Rows are points. A path goes straight from each point to the next, and from the last back to the first. The post is the endless flat space through its rows: a point in 2 columns, a line in 3, a plane in 4, and so on, so that a path can go around it. Count how often the path circles the post. Going back the other way cancels.

Post (2 x 3):
|  31.1 |   3.5 |  16.1 |
| -21.4 |  -5.3 |  -1.6 |
Path (28 x 3):
|  30.1 | -22.3 |  -4.4 |
|  23.6 | -29.4 |  21.3 |
|  15.8 | -32.3 |  29.1 |
| -14.2 | -22.5 |  39.3 |
|  23.0 |   4.7 |  26.0 |
| -39.4 |  17.2 |  -7.8 |
|   1.8 |  15.7 | -23.9 |
|  13.7 |  -4.9 |  -7.6 |
| -12.0 | -19.5 |  -2.8 |
|  18.2 | -16.4 |  33.0 |
| -25.3 |  -7.4 |  25.9 |
|  40.7 | -10.8 |  25.3 |
|  -0.1 | -43.4 | -12.5 |
|  25.8 |   1.2 | -21.4 |
|   7.1 |   9.0 |   0.8 |
| -15.9 |  31.2 |  18.8 |
| -29.8 |  -5.9 |  30.9 |
|  18.7 |  -2.5 |  47.0 |
| -12.8 |  18.0 |  29.2 |
| -50.8 |  17.8 | -20.8 |
| -34.9 |   1.8 | -44.1 |
|   8.2 | -11.4 | -16.5 |
| -17.0 | -17.8 |  -0.7 |
| -27.6 | -24.2 |  22.3 |
|  18.8 | -19.9 |  10.7 |
|  -1.4 | -15.5 |  -9.1 |
|  10.8 |   7.7 | -23.9 |
|  -6.2 |  -6.2 | -15.0 |
Times around: 1

Post (3 x 4):
| -18.1 |   6.4 |  12.5 |   5.8 |
|  42.9 |  11.4 | -17.7 | -36.0 |
| -31.6 |   0.0 |  -9.9 |  21.9 |
Path (19 x 4):
|  13.8 | -35.6 |  -3.1 | -11.4 |
|  10.4 | -13.7 | -55.1 |  15.4 |
|  -1.3 |   1.0 |   1.8 |  22.9 |
|  15.9 |  -8.3 | -12.8 | -11.4 |
| -34.0 | -11.5 |  -0.1 | -35.1 |
|  -1.1 |  -2.4 |  27.3 | -22.9 |
|  -0.2 |  -4.3 |   2.8 |   8.7 |
|  33.4 |  16.6 |  -5.4 | -10.1 |
|  13.3 |  37.9 |   7.2 | -20.9 |
|  21.9 |   7.4 | -12.1 |  11.7 |
|  32.2 | -33.5 | -37.9 |  13.5 |
| -22.1 | -14.8 |  -4.3 | -18.5 |
| -26.1 | -18.4 | -14.8 | -28.3 |
|  -5.2 | -20.0 | -36.6 |   3.7 |
|  10.5 |   6.3 |  39.1 |  12.2 |
|  46.5 |  -5.5 |  -4.2 |  18.9 |
|   9.2 | -22.6 |  -6.8 |  -1.0 |
| -17.6 |   2.6 |  12.7 | -23.0 |
| -76.7 |  -2.2 |  -1.6 |   7.7 |
Times around: 0

Post (7 x 8):
|  15.7 |  29.6 |  11.9 | -19.7 |  -7.0 | -10.5 |   7.4 |  22.1 |
| -24.5 | -15.9 | -12.2 |  37.7 |   8.8 |   9.9 | -21.7 |  -0.4 |
| -12.9 |   7.1 |   4.3 |  19.1 | -22.1 |  -8.5 |  -1.2 |  -9.7 |
|  35.8 |  15.1 |  -6.4 | -11.4 |  22.0 | -17.8 |  19.7 | -45.2 |
| -28.8 | -16.9 |   3.0 |   7.8 |   5.4 |   2.2 |   5.2 |   1.7 |
|   9.9 |  -3.3 |  22.6 |  20.7 | -31.2 |  29.4 |  18.9 | -10.4 |
| -15.4 | -54.8 | -21.8 |  61.5 | -13.1 |   9.1 | -11.4 |   2.9 |
Path (20 x 8):
|  -1.5 | -38.5 |  -4.3 |  25.7 |   7.4 | -14.2 |   6.2 | -21.0 |
|   0.0 | -11.4 |   9.3 |  32.4 | -41.1 |   7.6 |  -5.7 | -13.3 |
| -29.9 | -26.1 | -27.1 |  -7.6 | -31.6 | -27.7 |  23.8 |   1.9 |
|  -1.7 |   8.2 |  -8.9 |  18.2 |  -9.8 |   0.3 |  15.3 | -13.4 |
|  33.8 |   1.4 |   7.2 |  22.7 |  21.9 |  40.9 |  -2.3 |  26.4 |
| -15.2 | -14.2 |  12.5 |  48.2 |  -8.7 | -19.8 | -22.3 | -38.1 |
|   2.6 | -40.5 |  -7.7 |   3.2 | -14.6 |  -6.4 |   5.7 |  15.2 |
|  -6.2 | -10.7 | -20.6 |  41.5 | -35.0 |   4.4 | -25.1 |  56.7 |
|  -6.9 |  17.7 |  -3.2 |  10.8 |  22.8 |   1.1 |  13.2 |   0.7 |
|  14.6 |  24.3 |  -4.9 |  16.7 |  -6.2 | -15.3 |  -2.5 |   2.1 |
| -17.2 | -26.6 |   3.7 |  16.3 |  47.9 | -25.7 |   0.7 | -20.7 |
|   4.3 | -31.9 | -12.4 |  13.2 |   9.3 |  -6.6 |  -5.3 |  -2.5 |
| -18.8 |  30.9 |   8.5 | -10.3 | -23.8 |  25.1 |  -0.8 |  11.2 |
|  -1.2 |   1.7 | -10.3 |  33.8 |  -0.6 |   7.1 |  32.2 | -20.4 |
| -15.2 |  32.1 |  -0.8 |  45.4 |  -8.0 |  -8.5 | -33.6 |   3.6 |
| -21.1 | -51.0 | -18.8 |  32.8 |  35.2 |   1.6 | -11.0 | -32.0 |
| -25.3 | -18.1 |  24.1 |  14.6 |  -4.5 |  25.2 |   0.7 | -41.6 |
| -49.1 | -35.8 | -16.1 |  32.8 | -28.2 |  -0.7 | -23.9 | -14.5 |
|  33.5 |  26.4 | -11.1 |  15.4 | -19.1 |  16.3 |  17.3 |   1.0 |
| -34.8 | -16.5 |  -7.6 |  49.6 | -22.8 | -21.0 |  18.9 | -15.4 |
Times around: 4

Post (8 x 9):
|  35.1 |  12.2 | -29.1 | -13.9 | -20.4 |   8.4 | -28.2 | -32.9 |  15.4 |
| -13.2 |  48.0 |  23.9 |  -9.0 | -18.2 |  -5.0 |   5.8 | -11.9 | -26.5 |
| -39.0 |   2.2 |  13.1 |  -7.8 |  23.3 | -25.9 | -19.8 |   8.9 |  13.5 |
|  -9.3 |  -2.3 |  20.8 |  -1.6 |  16.4 |  -6.2 |  17.4 |  13.8 |   0.9 |
|  18.8 |  14.5 |  -4.2 |  45.7 |  18.5 |  20.7 |  27.9 |  18.4 |  -8.3 |
|   7.0 | -31.1 | -11.7 |  23.6 |  13.0 |   1.0 |   3.4 |  28.9 | -66.3 |
|  10.0 |   1.5 | -19.4 |   7.2 |  21.5 |  10.0 |  19.1 |  -7.5 |  -3.7 |
|  -7.2 |   8.3 |  29.6 |   1.4 |  24.5 |   4.9 |   4.2 | -27.0 |  10.5 |
Path (27 x 9):
| -34.2 |  10.0 |  20.0 | -18.5 | -25.7 |  -7.6 |   2.0 |   1.4 |  13.7 |
|  -3.4 |   0.9 |  -4.4 |  26.3 |  37.0 |   6.7 |   5.1 | -23.8 |   8.0 |
| -10.7 |   2.5 |  -2.5 |  32.6 |  48.0 |  -7.6 |  12.0 |  -6.1 | -31.1 |
|   2.8 | -31.0 |  12.1 | -39.6 |  31.6 | -21.7 |   9.5 |  18.4 | -25.6 |
|  -5.4 | -32.4 |  29.1 | -24.4 |  21.6 |  11.7 | -19.8 | -19.0 |  -4.2 |
| -27.6 | -52.1 |  -3.7 |  21.4 |  37.0 |  22.2 | -11.3 | -15.5 | -25.4 |
|  20.9 | -22.3 |  -0.6 |  21.6 | -21.7 | -19.1 |  -6.7 |  27.1 |  15.2 |
| -10.4 |  49.7 | -12.0 |  -7.2 |  -2.1 | -35.8 | -24.1 |   8.8 |  29.4 |
|  -5.3 |  37.8 |  -4.8 |  -0.1 |  12.0 |  -5.6 |  -0.5 |  26.3 | -24.2 |
| -10.4 |   0.4 | -25.4 | -30.8 |   4.0 |  10.4 | -15.5 |   6.7 |   1.5 |
| -41.3 | -18.6 |  23.4 |   0.7 |   9.2 |  -5.0 |  11.9 |  18.8 |  12.3 |
|  28.1 |  21.4 | -12.9 |   6.7 | -32.4 |  -1.9 | -29.8 | -10.1 |  -1.2 |
|  -1.2 |  13.2 |  12.9 |  34.3 |  31.2 |  -4.6 |   1.5 |   0.7 | -30.8 |
|   3.5 |  44.4 |  -4.8 |   3.9 |  27.3 |  -1.0 |   2.5 |   4.4 | -22.8 |
|  12.1 |  24.4 | -28.9 | -10.5 |  -3.7 |  28.5 |   5.0 | -16.5 | -11.3 |
|  19.3 | -16.5 |  16.7 |  44.0 |  55.1 |  25.0 |  13.0 |   8.2 |  29.5 |
| -24.8 |  -1.3 |  20.8 |  16.9 |  36.8 | -17.8 |   3.3 |  26.4 | -31.3 |
| -49.7 | -23.4 |  34.7 |  14.4 |  31.6 | -36.4 | -16.6 |   2.8 | -11.5 |
| -31.9 |  23.0 |  35.5 |  32.3 |   9.5 |  -7.8 | -37.6 | -48.0 | -10.0 |
|   4.2 | -13.5 |  37.5 |  35.6 |  20.8 | -13.5 | -35.0 |   1.4 | -12.0 |
|  23.4 |  21.7 |  -1.2 |  10.2 | -18.8 |  -1.5 | -20.5 |   7.9 | -30.6 |
| -32.0 |  46.5 |  24.1 | -17.6 |  11.8 |  -1.8 |  -1.3 |  -5.5 |  -5.8 |
| -10.3 | -13.5 |   0.8 |  27.1 |  13.1 |  22.4 |  10.7 |  -1.4 |  -6.6 |
| -11.7 |  -8.2 |  51.5 |   7.5 |  11.9 | -10.2 |  43.0 | -24.0 | -10.7 |
|  20.8 |  -5.4 |  -3.2 |   9.3 |  39.7 |   0.4 |  29.8 |  -4.6 |  16.4 |
| -13.2 |  -0.1 | -35.5 | -14.4 |  54.4 |  -9.3 |  -0.6 |  -6.7 | -30.9 |
|  31.2 |  17.7 |  28.2 |  -0.6 | -27.9 |  13.7 | -18.8 |   3.6 |  23.6 |
Times around: 4

Post (11 x 12):
| -18.1 |  -4.6 |  34.6 |   3.3 |  10.1 |  -4.8 |   5.6 | -43.0 |  20.8 |  11.4 |  -1.4 |   9.6 |
|  21.4 | -21.1 |  23.2 |  -7.0 | -43.2 | -17.5 |  -8.3 |  -8.6 |   8.1 | -40.4 |   1.4 | -28.1 |
|  -7.0 |  -3.1 | -14.3 |  -3.7 |   9.1 |  16.0 | -29.4 |  50.2 | -35.7 |   5.2 |   3.7 |  27.8 |
|   6.7 |  -6.8 |  28.1 | -21.9 |  -9.5 |  29.3 |   3.5 | -14.4 |  26.2 | -30.8 |   8.9 |  26.2 |
|  -9.7 |   7.6 | -14.2 |  -8.4 |   5.6 |  24.4 | -14.7 |  34.0 |   6.6 |   6.5 | -10.7 | -25.5 |
|  45.3 |  -7.8 | -14.1 |  -9.2 | -38.3 | -16.3 |  22.8 |  12.6 |   3.7 | -37.2 |   0.7 | -13.5 |
|  -1.6 |  29.7 |  16.3 |  21.8 | -12.6 |  45.0 |   1.2 |  26.8 | -18.1 |   2.5 | -23.4 | -14.6 |
|  -6.4 | -23.5 |  31.5 |  13.0 |   1.9 |  20.5 |   4.6 | -81.8 |  22.4 | -29.0 | -14.4 |   8.9 |
| -17.7 | -15.5 |   3.2 |  -6.8 |   2.9 |  15.4 |   3.2 | -17.2 | -13.6 |  -1.8 |  31.0 | -33.2 |
|   9.5 |   3.2 |  23.1 |   1.3 |  22.9 |  44.7 |  -9.1 |  16.8 | -14.4 |  18.8 | -20.6 | -22.0 |
|  12.3 | -37.9 |   7.8 |  29.2 | -11.0 |  -3.6 |  -4.9 |  -7.7 |  24.7 |  -9.7 |  24.8 |  -9.6 |
Path (12 x 12):
|  15.5 | -11.0 |  16.7 |   1.5 | -11.3 |  38.4 |   5.0 |  -1.8 | -10.3 |   9.9 |  11.4 |   7.5 |
| -29.8 |  33.5 |  -7.7 |  -0.6 |  -3.3 |  18.9 | -27.8 |  -6.2 | -23.8 |  12.1 |  10.9 | -20.0 |
| -14.0 |  16.9 |  40.7 |  24.2 | -10.2 |   0.4 |  -2.4 |  -1.5 |  44.5 | -30.3 |  -1.5 |  14.5 |
| -33.5 | -47.3 |  25.2 | -18.9 |  36.6 |  21.5 | -24.3 | -19.1 |   1.3 | -30.9 |  -8.3 |  13.9 |
| -34.2 | -15.6 |  -4.2 |  15.6 |  14.9 |  18.9 |  -8.4 |  15.2 |  -4.6 |  27.3 |  26.2 |  -3.1 |
|  -5.0 |  -3.6 |  44.8 | -16.5 | -15.1 |   8.8 | -38.2 | -55.3 |   3.7 |   4.8 | -34.5 |   1.7 |
|   0.5 |  19.5 |  42.1 |   6.1 |  -5.9 |  17.0 | -18.4 |  25.5 | -43.3 |   5.5 |  30.0 |  -5.7 |
| -17.2 |   7.0 |  -1.5 |  33.7 |  -8.6 |  20.9 |   7.3 | -16.6 |   9.4 | -23.3 | -16.2 | -19.7 |
|  17.5 | -26.0 |  29.7 |   2.6 |   5.0 |   9.0 |   4.0 |  35.0 |  -8.1 | -14.5 | -32.0 |  22.2 |
|   9.9 |  -8.1 |  32.6 |  38.6 |  14.9 |  22.5 |   9.4 |  -9.9 |   7.5 | -24.1 | -25.3 |  -5.3 |
|  41.0 | -14.7 |  31.7 | -30.4 |   4.2 |  -0.3 | -29.7 | -26.1 |  43.2 | -28.0 | -11.3 | -23.4 |
|  42.7 |   3.7 |   1.1 |  22.6 | -21.7 |  12.5 |  -7.6 |  22.0 |  36.2 |  -7.0 | -10.8 |  36.8 |
Times around: 1

Post (13 x 14):
|  10.2 |  20.2 | -21.7 |  32.0 |  -6.4 | -19.7 |  -9.1 | -11.6 |   7.3 |   7.9 |  24.9 |  -0.6 |   7.0 | -10.7 |
|  11.5 |  13.4 |  12.7 |  10.8 | -13.2 | -17.3 |   9.0 |  42.3 |  41.0 |  -2.0 |   0.7 |  23.1 | -37.2 | -18.2 |
|   8.0 |   9.8 |  -7.5 | -33.4 |   1.7 |  -3.9 | -10.5 |  -7.5 | -18.7 |  21.6 | -12.2 |  -1.6 | -14.1 | -13.3 |
| -14.6 |  25.6 |  19.1 | -18.6 |  28.6 |  -3.6 | -22.3 |   0.1 | -11.9 |  -9.1 |  19.7 |  -9.0 |  -4.3 |  18.3 |
|   0.4 | -11.4 |  -9.5 |  31.6 |  -9.8 | -10.7 | -18.2 |   4.9 |  -5.8 |   5.2 |   0.3 |  17.3 |  -2.3 |   4.3 |
| -26.6 |  18.8 |  50.6 |  32.9 | -29.5 |  13.7 | -19.0 |  14.5 |  13.5 |  -6.2 |  -0.2 |  -5.5 |  13.8 |  10.9 |
|  28.4 | -19.7 |  24.5 |  44.6 |  -5.9 | -19.9 |  20.4 |  57.6 |   1.7 |   9.5 |  -2.0 |  25.8 | -17.7 | -45.5 |
|  -5.2 |  -4.4 |  -1.1 | -23.6 |  22.3 |  12.1 |  16.9 |   7.3 | -19.3 | -10.3 |  -1.7 | -12.5 |  21.2 |   8.7 |
|  -4.4 |  39.6 |  -6.3 | -19.3 |  21.1 |  -8.9 |   6.8 |   1.9 | -23.5 |  -0.7 | -12.8 |  18.5 |  27.9 |   6.1 |
| -13.3 |  -2.1 |  23.1 |   9.2 |  -6.4 | -11.5 |  -4.0 |   6.3 |  12.3 |  48.2 |  12.0 |   2.3 |   3.1 |   8.9 |
| -17.2 |  28.5 | -19.9 | -10.5 |  42.3 |   0.9 |   3.0 | -24.7 |  17.2 |  27.3 |  -9.1 | -12.6 |  -8.9 |  20.6 |
|  35.7 |   6.4 |  10.9 |  -0.7 |  -4.3 | -10.6 | -37.2 | -10.9 | -12.1 |   9.0 |   5.3 | -22.5 |  17.0 |  41.2 |
|  40.0 |   8.6 | -46.4 |  -6.0 |  40.9 |  27.0 | -19.9 | -30.8 | -18.5 |  20.1 |  14.6 |  10.8 |  22.8 | -18.2 |
Path (24 x 14):
| -12.4 |  24.9 |  20.5 |  -7.4 |  48.4 |  28.0 |   7.6 |  20.4 | -12.5 |  12.3 | -22.6 | -10.9 |  11.5 |  -7.0 |
|   0.6 |  -8.7 | -12.0 |  30.7 | -12.5 | -13.8 |  -7.1 |  -2.1 |  40.5 |  55.4 |  35.1 |   9.1 | -43.7 |  10.6 |
|  21.3 | -20.8 |  -0.3 |  30.1 |  21.4 | -46.6 |  -2.2 |  -1.0 | -24.0 |  26.0 |  12.3 |  20.2 |  -0.1 |   6.1 |
|  16.2 |   3.9 |  11.7 |  -5.4 |  -0.6 |  24.0 | -20.0 |  -9.0 |  27.8 |  16.2 |  18.9 |  -6.0 |  -4.2 | -44.0 |
|  29.4 |  16.7 |   9.7 |  25.6 | -20.9 |  25.8 | -28.7 |  16.8 | -17.5 | -17.7 |  -1.6 |  -5.4 |  -6.9 | -74.5 |
|  15.8 |  36.9 |  28.3 |  -8.2 |  12.4 | -38.9 | -36.5 |   8.5 | -17.0 |   7.6 |  18.2 |   5.0 |  -7.9 |  -7.7 |
|  46.8 |  10.4 |  44.4 |  -7.8 |  38.1 | -18.9 | -26.2 |  -6.9 |  15.0 |  41.5 |  50.6 |  -7.4 |  11.5 |  14.4 |
|  67.0 |   5.9 | -48.9 | -28.6 |  26.4 |  23.7 |  -9.6 | -29.5 | -34.7 |   5.1 |  37.2 |  -4.1 |  13.3 |  10.1 |
|  22.5 | -10.8 | -14.3 |   7.7 |  24.5 |  34.8 | -19.9 |  19.3 |  -9.3 | -16.2 |  20.1 |   6.9 | -35.2 | -29.7 |
|   6.6 |  22.8 | -10.9 | -46.1 |  34.9 |   3.7 |  -0.3 | -10.2 | -19.8 |  11.9 |   3.7 |  34.6 | -33.0 | -12.6 |
|   6.7 |   5.0 |  21.5 |  17.0 |  17.5 |  34.3 | -15.6 |   1.0 |  39.0 |  -0.6 |   2.9 |   7.3 |   1.0 |  -3.8 |
| -13.6 |  29.1 |  27.0 |   7.4 |  -9.5 | -61.7 | -14.9 |  17.7 |   0.2 |  24.1 |  -6.9 |  -8.8 |  23.9 |   8.8 |
| -13.3 | -49.2 | -23.5 |  23.4 | -24.9 |  29.0 |  -0.7 |  30.9 |  -0.3 | -28.1 | -17.4 |   4.7 | -10.6 |  13.0 |
|   1.5 |  16.8 |  20.9 |  -8.9 | -21.9 | -48.3 | -18.7 |  29.7 |  25.8 |  28.8 |  13.3 |  -9.2 | -10.3 |  53.0 |
|   1.6 | -10.8 |  -9.9 |   4.3 | -16.9 |  -2.8 |   1.7 |  -3.5 |  -1.7 |  35.2 | -12.1 |  33.8 |  47.9 | -38.6 |
|  31.3 |  11.2 | -10.5 |   9.8 | -12.4 | -33.4 |  -1.5 |  -9.5 |  -0.2 |  22.3 |  -7.2 |  16.7 |  -2.7 |   2.7 |
| -29.0 |  20.0 | -25.8 |   6.5 | -23.4 | -23.7 |  18.5 |   1.7 |   4.4 |  -9.2 |  -5.3 |   6.1 | -15.4 |  31.6 |
|  32.9 |  28.1 |  11.5 |  11.5 |   4.9 | -33.4 |   4.2 |  -9.0 | -27.1 |   5.8 |  21.5 |   4.6 |   0.0 | -24.0 |
|  30.7 |  -8.6 | -12.7 |  -4.0 |  56.5 |  -7.7 |  -6.1 |  -8.2 |  -2.6 |  31.0 |  23.4 |  27.3 |  36.9 |  12.1 |
| -26.3 | -26.3 |  19.5 |  31.2 |  28.3 |  -0.7 |  -0.6 |  30.5 | -26.4 | -15.3 | -18.7 | -12.5 | -22.3 |  -5.4 |
|   5.0 |   9.5 |   6.3 |  -8.1 |  -2.9 | -40.6 |   1.9 |  25.1 |  -7.2 |  34.3 | -14.1 |  -2.0 |  33.7 |  10.2 |
|  16.1 | -36.3 | -34.1 |  28.0 |   7.9 | -37.8 |  15.8 |  -7.5 |  -9.6 |  -4.4 | -39.5 |   4.5 |  -3.7 |  17.8 |
|  12.6 |   7.8 |  -1.0 |   3.2 |  14.4 |  27.2 |  -2.3 |   0.2 | -18.8 | -28.1 |  32.3 |  -4.8 |  -7.7 |  -7.1 |
| -18.7 |   3.6 | -64.7 |   7.2 |  13.7 |  35.5 | -40.2 | -29.5 | -25.1 | -21.9 |  19.7 |  15.3 |  -9.4 |  -1.5 |
Times around: 0
